Every row gives one point. To make a cloud, some directions were put in groups of two or more. Within a group, all points are equally far from the middle, so they leave a hole (a ring in 2 directions, a hollow ball in 3). The other directions are filled evenly. Then the cloud was stretched, turned, moved and blurred a little. How many holes are there, and how many directions does each take, smallest first?

Cloud (22 x 3)
[[-4.6 -1.3  0.4]
 [ 4.8 -1.3  3.7]
 [-4.6  1.1  2.0]
 [-1.9 -2.5  4.1]
 [ 1.0 -0.5  5.7]
 [ 3.0  5.4  0.8]
 [ 1.1 -3.8 -3.1]
 [-3.2 -2.1 -2.9]
 [-4.9  0.4  0.0]
 [-0.9 -3.2  4.1]
 [ 5.7 -0.4  2.7]
 [-3.5  0.0 -3.4]
 [ 1.9  4.1  4.2]
 [ 0.3  4.8 -3.0]
 [-2.1  4.2  3.1]
 [ 0.5  4.2 -3.6]
 [-3.4  0.6  4.0]
 [-1.1 -3.7  3.4]
 [ 6.0  2.4  0.8]
 [ 0.8  4.5  3.9]
 [-2.0  1.3  5.0]
 [-0.8  5.7 -0.1]]
Holes: 1 (3)

Cloud (32 x 4)
[[-3.0  2.9  2.2  3.4]
 [ 0.5 -5.4  3.6 -1.2]
 [ 5.3  2.1  3.7 -2.9]
 [ 1.7  0.4  2.6 -8.7]
 [-4.7 -5.3  2.6 -3.0]
 [-2.5 -2.3 -3.0  1.9]
 [-2.1  1.8  3.2  1.3]
 [ 3.2 -3.3 -1.1 -4.8]
 [ 0.3 -3.7  0.2  3.6]
 [-1.3 -1.2  2.6 -0.4]
 [ 2.2 -0.5 -1.5 -5.7]
 [ 2.2 -1.4 -5.6 -0.9]
 [-2.1 -0.3  2.8 -5.5]
 [-2.3 -2.8  0.5  4.3]
 [ 5.7 -2.8 -6.0 -0.1]
 [ 0.9  0.5 -4.5 -6.5]
 [ 0.4  4.1 -4.2 -1.1]
 [-3.8 -3.7 -4.2 -0.6]
 [-0.5  0.8  3.1 -0.9]
 [ 0.1 -1.2 -0.5 -2.8]
 [-4.6 -1.8  0.0 -4.3]
 [-3.8  1.4  5.5 -0.3]
 [-0.3 -0.5 -2.1  1.0]
 [ 6.6  1.3 -3.7  1.2]
 [-3.2 -4.2  4.4 -0.4]
 [ 2.5  1.1 -3.8 -0.6]
 [ 2.8  2.9  4.0 -5.9]
 [ 4.1  3.2 -0.7 -1.2]
 [ 1.8  1.7  2.0 -8.8]
 [ 0.1 -1.9  0.6 -6.9]
 [ 1.0 -0.3  3.9 -2.0]
 [-3.3  4.0  1.4  1.5]]
Holes: 0

Cloud (56 x 6)
[[ 6.1 -3.0  4.0 -2.1 -2.6 -1.7]
 [ 3.8 -5.7  3.1  0.1 -3.5 -2.1]
 [ 2.8 -3.0 -5.8 -1.2  1.9 -3.3]
 [-2.5  1.7 -4.4 -0.2  3.6 -3.8]
 [-2.2 -0.7  2.2  5.1 -3.1 -0.6]
 [-0.5  1.5  6.0 -1.6 -3.4 -0.6]
 [ 2.6 -5.9 -1.4 -4.7  3.1 -3.2]
 [ 3.2  4.6 -0.6 -1.3 -1.6  3.3]
 [ 2.3 -6.7  1.4 -4.5  4.0  0.8]
 [ 5.8 -2.7 -0.7  2.9  6.1 -1.8]
 [ 2.0 -4.8 -0.1 -4.3  0.0  4.4]
 [ 5.3  0.6  2.4 -4.8 -1.2 -3.2]
 [-2.7  3.8 -0.9 -0.4  1.7  4.0]
 [-1.9 -1.3  3.4  0.1  1.4 -6.6]
 [-1.6  4.5 -0.6 -1.7 -1.5  3.4]
 [ 0.5 -3.8 -3.7  1.3  3.3  3.8]
 [-1.6  3.4 -3.3 -1.0  4.5 -3.1]
 [ 1.0 -4.2 -1.2 -3.2 -2.8  3.4]
 [-2.0  0.0  3.4 -2.1 -3.5 -4.3]
 [-4.3 -1.9  4.3 -2.1 -2.4  1.4]
 [-3.9 -0.8  0.7  4.1  3.5  1.6]
 [-0.1  1.9  1.8  3.1  4.6 -4.8]
 [ 3.7  4.2  1.9  3.7 -1.4  0.5]
 [-1.7 -0.8  3.9  0.9 -2.5 -5.2]
 [ 0.2 -5.8  1.4  1.7  1.2 -6.1]
 [ 1.8 -1.8 -4.4  3.6 -1.7 -2.7]
 [ 4.2 -4.5  1.2  3.1  5.8  1.7]
 [-2.5 -6.3  0.0 -3.9  3.4 -1.2]
 [ 2.7  0.7  0.1 -5.9  5.4  0.6]
 [-4.4 -2.2  5.4  0.1  0.0  1.4]
 [ 4.6  1.5 -0.7 -3.0 -1.4  4.5]
 [-3.8 -3.8  2.0  3.8  3.8  0.5]
 [ 6.7 -1.2  4.4  0.9  0.1 -3.9]
 [ 0.3 -6.5 -0.9 -4.3  3.3 -3.1]
 [ 5.2 -3.9 -0.5  4.3  0.6 -4.0]
 [-0.9  2.0  3.9  3.2  3.4  2.8]
 [ 2.8 -6.5  1.6  1.3  1.1 -5.5]
 [-0.1 -5.3 -2.6 -4.3  2.7 -3.6]
 [ 2.5  0.4  4.4 -3.3  3.3 -4.9]
 [-1.1 -0.4 -1.7  4.7  0.8 -5.4]
 [-2.0  0.3 -5.2 -0.8  1.7 -4.4]
 [ 5.6 -4.1  3.7 -1.7 -3.2 -1.2]
 [ 6.5  2.9 -2.7  0.2  0.7 -2.0]
 [-1.3  1.5 -3.9  2.8 -2.3 -2.9]
 [-1.4  0.0  1.5  4.9 -2.4 -3.7]
 [ 1.1  2.9  4.4  3.6 -0.2  2.8]
 [-0.1 -2.5 -2.6  3.7 -1.5  3.5]
 [-0.6 -2.5 -3.6  0.2 -1.5  4.0]
 [ 1.1  0.3  7.2 -0.1  1.0  2.8]
 [-0.4  3.6 -1.5 -1.8  5.5  2.0]
 [ 5.4 -0.1 -3.5 -1.7  5.7 -0.6]
 [ 1.2  2.6  3.7 -4.1 -3.2 -1.9]
 [-1.1  0.8  4.9  1.5 -3.0 -3.6]
 [ 6.5  0.5 -3.7 -0.1  3.9 -2.3]
 [ 4.4  2.0 -2.6 -2.3  6.0 -0.8]
 [-0.7 -4.9 -1.0  4.3  3.8  2.3]]
Holes: 3 (2, 2, 2)

Cloud (75 x 8)
[[ 6.3  3.6 -0.3 -2.7 -3.4  0.1 -0.6 -2.2]
 [-4.6  0.9 -2.6 -0.3 -4.5  1.7  1.5  2.7]
 [-0.3 -1.6  4.7  3.7  2.9  6.1 -0.2 -3.2]
 [ 3.7  1.0  1.5 -3.8 -5.6  1.5  2.4  3.6]
 [ 0.3  2.8  2.1  3.8 -6.1  0.9  2.4  1.9]
 [ 4.6  2.3 -2.3  0.3  4.5 -1.0  3.0  2.0]
 [ 4.2  0.3  5.0  1.1 -4.9  1.7  3.2  3.0]
 [ 0.6  4.0 -4.3 -0.2 -2.0  4.4 -5.7  3.7]
 [-4.2 -5.2 -1.2  3.3  1.1 -4.7 -1.8 -2.0]
 [-1.9  6.2  0.1 -0.2 -1.2 -1.8  1.7 -2.1]
 [ 0.2 -5.3 -1.7  1.6  0.1 -5.2 -1.3  0.8]
 [ 7.4  4.8 -2.1  0.7  0.3  3.8  2.6  0.4]
 [ 1.5  6.5  0.9 -3.9  2.1  3.4 -0.7 -3.9]
 [ 1.7  2.2  3.9  0.6 -1.8  7.1  1.1 -3.1]
 [-2.7 -3.3  3.4 -1.2 -3.1 -0.4 -5.9  1.7]
 [ 2.4 -2.7 -4.8  2.8 -2.6 -2.1 -0.7  2.3]
 [ 0.3 -1.0 -4.3  4.8  4.9  3.3 -1.3 -5.8]
 [-2.2  2.3  3.5 -5.1  0.9  4.9 -4.5  0.3]
 [-0.2  1.0  3.5 -5.7  3.3  4.1 -1.8 -1.6]
 [-4.1 -3.6  3.5  2.5 -3.6 -1.8  2.3 -1.0]
 [-1.2 -3.2 -2.6  4.1  6.6  3.1  0.1 -5.0]
 [ 5.0  2.1 -2.0  3.2  6.0  2.0  3.6 -4.2]
 [ 3.3 -1.4  4.4 -3.0 -3.7  2.6  2.8  3.6]
 [-1.5  0.5 -1.2 -5.8  0.0  6.5 -1.8 -0.7]
 [ 0.9 -2.6  2.2  4.4  3.3 -3.8  1.5 -6.3]
 [-1.0  5.2 -1.1 -2.6  4.5 -2.3 -1.6  1.1]
 [ 4.5  1.9 -4.1 -0.3  0.1 -1.8  0.7  3.2]
 [-2.5  5.6  3.4 -2.8 -0.3  0.5 -1.3  0.9]
 [-4.0 -4.3  3.0  1.3 -2.4  3.3 -2.2 -4.1]
 [-1.0 -0.3  3.4  3.2  4.0  1.0  4.1  2.5]
 [ 2.1 -3.1  4.0  0.6  1.4 -4.7 -2.3 -0.8]
 [ 1.5  6.1 -2.0 -2.8 -0.9  2.9  0.0  4.7]
 [ 1.9 -5.4 -2.3  6.8  2.4  4.4  1.2 -2.0]
 [-5.9 -3.3 -1.5  4.0  5.2  1.7 -2.0 -1.0]
 [-1.8  0.3  3.1  5.1  6.1  3.5 -2.1 -0.6]
 [-1.5 -5.3  0.3 -2.9 -2.4 -0.3  4.2  1.6]
 [ 4.0 -1.8  2.6 -0.1 -2.4  1.7 -5.4 -1.5]
 [-2.2 -3.1  1.4 -2.8  1.6 -5.5 -1.1  1.4]
 [ 3.1 -3.2 -1.7  0.4  1.4 -5.2  0.0  1.4]
 [ 5.0 -1.0  1.9  1.6  4.0  2.5 -3.7 -3.0]
 [ 1.0 -6.8 -0.3  4.1  3.0  0.0  2.6 -5.2]
 [-2.2 -7.0 -0.7  1.7  2.3  1.4  1.4  3.0]
 [-0.8  1.3  5.3  1.0 -4.3 -1.1  2.8  0.0]
 [-4.1 -2.5  0.2  5.7  0.1  6.5 -2.3  1.6]
 [ 0.6 -3.9 -5.2  5.9  0.9 -0.9  1.8  1.1]
 [ 2.3  4.6  0.2 -6.3 -0.4  4.0 -2.2 -2.7]
 [ 1.9 -6.0 -2.5 -0.6  1.7 -3.7  2.3 -0.8]
 [-1.8  5.2  1.6 -2.7  5.0 -1.2 -1.5 -3.0]
 [-5.0  3.4 -5.3 -1.0 -0.2  2.6 -1.5 -0.8]
 [-0.2  1.8 -2.1  6.0 -0.9  8.2 -2.9 -1.7]
 [-5.8 -3.6 -0.9  2.4  3.5  2.0  1.3  1.4]
 [ 1.1 -4.4  4.3  4.0 -2.0  2.2  5.7 -0.4]
 [-0.3  3.5 -5.1 -2.8 -0.9  7.0 -3.9  1.0]
 [-0.1 -0.4  1.4  0.4 -5.7  0.0  5.8 -1.9]
 [-1.1  2.0  3.7 -6.4  0.2 -1.3 -1.8 -2.2]
 [-4.5 -1.1 -3.0  3.2  3.1 -4.6 -0.2 -3.5]
 [-6.7 -2.5  0.9  0.5 -0.3 -2.8  1.0 -1.6]
 [ 3.4  0.3  6.2  0.2 -3.9  2.4  0.2 -1.9]
 [-4.1 -3.3 -2.8  1.7  4.5 -0.3 -4.7  1.3]
 [-2.4  3.5  0.9 -4.5  0.6 -0.6 -0.7  3.8]
 [ 4.3  1.8 -4.9 -0.9 -0.1  6.4 -2.8  1.1]
 [ 0.1  1.9 -5.7  2.5 -2.1  1.8  4.9  0.7]
 [ 2.1 -3.0  3.3  4.5  5.6  3.3  1.9 -4.2]
 [ 2.2 -2.0  4.8  0.6  2.4  1.2  6.4 -1.7]
 [-0.8  6.4  0.2  3.0 -3.9  2.3 -1.5 -0.3]
 [ 2.0  5.7  0.0 -0.8 -1.8  0.1  1.3 -5.8]
 [ 6.2  4.0  0.6  0.0 -3.3  2.6  4.8 -1.7]
 [ 4.5  1.6 -1.1  6.3  5.7  3.5  0.5  0.2]
 [-2.3 -4.2 -3.4  3.1  2.4 -2.1 -2.1  2.6]
 [ 7.7  0.6  0.8  5.1 -1.4  1.6  2.3 -2.4]
 [ 1.9 -0.6 -5.0 -1.3 -1.4  2.1  2.3 -4.9]
 [-0.2 -1.8  4.2  4.3  2.0  0.9  4.8  2.6]
 [-1.9  2.2 -5.1  0.6  0.2 -0.3 -1.8 -6.4]
 [-3.8  0.9 -2.0 -4.5 -0.2  6.7 -2.8 -0.2]
 [ 6.5  4.0 -1.5 -1.6 -2.9  1.7  2.9  2.6]]
Holes: 3 (2, 3, 3)
